Each wall is flat, endless, passes through zero and stands at right angles to its row. A trip goes straight from one point to another. List the walls that it crosses, first one first.

Walls:
(1): 10 -16 -18
(2): -58 51 -3
(3): -26 3 0
(4): 6 22 -7
(5): 14 8 -28
(6): 4 24 -11
(7): 22 -17 -12
Trips:
7 -3 -14 to 12 4 -14 -> none
-3 26 9 to -21 11 8 -> none
18 -18 -8 to 24 -23 11 -> 5
37 21 16 to -8 -50 19 -> 5, 6, 4, 1, 3
-38 -15 -3 to 21 -57 7 -> 1, 2, 7, 3
27 -10 1 to -29 -28 -8 -> 5, 3, 2, 7
9 -4 -26 to 20 16 -18 -> none
-7 38 21 to 1 -14 40 -> 6, 4, 2, 3

Walls:
(1): 4 13 20 -32 -23 -14 -12 -19 20 -9 -9 4 4 -35
(2): 41 14 11 -32 8 10 37 23 18 -40 15 -5 7 13
(3): -28 3 -25 -11 21 -21 -5 -20 -3 28 10 4 -22 16
(4): -21 22 9 -23 -21 -6 6 -5 -21 0 -13 19 -30 11
(5): -26 -16 -20 19 -52 6 8 -10 -8 -15 -22 17 0 -19
(6): -13 8 -2 35 -26 -8 -19 -11 7 -5 -14 -6 2 -18
(7): -15 -5 35 -9 -10 -22 -15 8 10 10 10 12 -4 -6
(8): -45 -24 -15 10 23 -4 -10 -35 -10 14 42 -5 -22 -24
Trips:
-25 36 23 -2 -11 -19 24 13 -1 3 -10 16 22 -11 to 2 -4 6 39 24 2 12 19 -16 -7 1 6 -14 34 -> 1, 5, 6, 7, 3, 4
35 5 20 8 4 -31 -23 -14 8 -19 13 5 20 13 to 19 17 2 9 -10 26 38 0 10 3 -9 17 -8 28 -> 6, 7, 1, 4, 5
12 -5 7 27 -3 -4 -10 -4 -5 -31 1 -49 -43 -27 to -7 -45 -5 27 1 -5 -7 -10 13 -19 -8 -35 0 -18 -> 1
21 -6 -14 10 21 10 -19 -11 -11 5 -11 5 -60 -6 to 6 -16 -2 -9 3 -17 -2 -29 2 -4 -45 8 -16 1 -> 6, 5, 1, 8

Walls:
(1): -20 -14 27 3 4 -25 6 5 -6 9 -13 7 15 -22 0 5 -12 31 16 9 -11 13 12 -4 -6 2 -12 -12 -7 -27 -7 11 21 -4 -9 22 -6 4 11 7 -10 -5 9 6 -39 -8 -12 -4
(2): -9 0 16 -14 -5 17 13 2 3 -1 -5 -13 7 10 13 -10 15 -4 -6 -5 26 -4 -8 3 -5 22 -22 -3 6 -11 -11 -23 15 -4 -2 -1 -20 7 -20 -7 5 2 27 -7 3 3 -6 5
(3): 15 -20 14 10 -16 -4 35 4 -18 6 23 8 8 -4 10 4 2 -9 -15 -1 -1 18 13 -4 24 1 -10 -4 -3 -14 -8 26 2 12 -2 0 -3 -12 2 -7 27 -14 19 -6 -10 30 5 25
(4): -8 -1 -18 11 9 17 -33 5 9 -6 -17 -15 3 14 5 5 20 -6 -13 -4 -8 15 -1 14 7 12 -8 15 -10 -12 21 -9 14 -5 5 -10 -14 23 -10 -13 -11 -24 -17 -6 21 2 14 6
(5): -20 16 11 7 -1 12 -4 -6 9 8 -14 4 -17 10 -2 14 15 -17 -9 -8 9 -7 -6 -15 7 10 -6 6 -12 14 -3 -4 -13 -6 8 60 -3 23 -5 -13 -19 -19 3 -8 29 -8 -7 0
(6): -3 -7 -7 7 20 11 -4 -12 10 2 5 -2 8 -13 20 -1 6 14 16 -8 -5 2 -13 -5 -12 5 21 -10 -19 19 -9 -1 -12 -9 -18 -10 -24 17 2 -6 22 -19 -29 8 1 5 -11 -6
(7): -2 -7 -3 -20 3 -5 5 -9 6 4 0 -22 20 -15 6 0 -12 6 -13 24 9 -25 24 1 15 11 -21 10 -19 -14 -11 27 -6 10 -11 -8 5 -5 5 -16 -10 -18 21 4 1 -19 16 -20
(8): 7 28 -1 -4 4 -17 3 5 -6 -13 16 20 9 8 6 -19 9 18 -18 3 -2 0 13 15 29 1 4 -3 1 5 9 2 -5 1 4 -10 18 23 20 -3 -13 5 -9 14 14 9 15 14
(9): 25 24 14 -5 28 -25 25 18 -3 -2 -3 -20 4 -11 5 10 -48 -14 -1 -8 -17 -11 7 -19 27 6 -13 16 0 1 -7 -8 -8 17 -14 -2 -3 -6 -9 -11 -2 -2 -40 -22 -15 -21 -4 -2
Trips:
-12 1 -3 27 0 -3 -25 -6 4 4 11 9 8 -8 -20 -4 -9 32 -16 1 -15 -3 -1 8 -26 -26 15 5 1 -20 1 -2 -13 -11 3 -12 -18 3 18 -1 -8 -3 -17 3 -2 19 -1 20 to 13 10 0 -16 -14 24 16 1 9 -20 4 -3 18 -13 -1 4 -3 9 -26 -20 16 -6 6 17 15 7 14 2 8 5 -1 -4 -13 1 4 -12 12 20 10 -14 -9 -6 9 4 -1 18 6 6 -> 1, 3, 7, 2, 6
-6 -6 -6 -1 -6 17 8 5 2 -10 -1 -7 -21 -9 2 18 -3 19 -19 19 -9 3 26 3 3 -20 -13 3 -4 10 -13 -7 -22 -10 -10 -16 -18 18 -19 -14 21 -20 34 -2 -20 5 25 -3 to 0 -6 2 -6 6 9 -3 10 -1 -24 10 10 -19 17 33 0 -7 -3 -15 10 15 -9 -5 -7 -16 18 -11 -7 -9 23 -29 17 14 23 5 -8 7 -18 -22 11 -22 -17 1 15 -3 1 5 -10 -> 1, 4, 5, 6
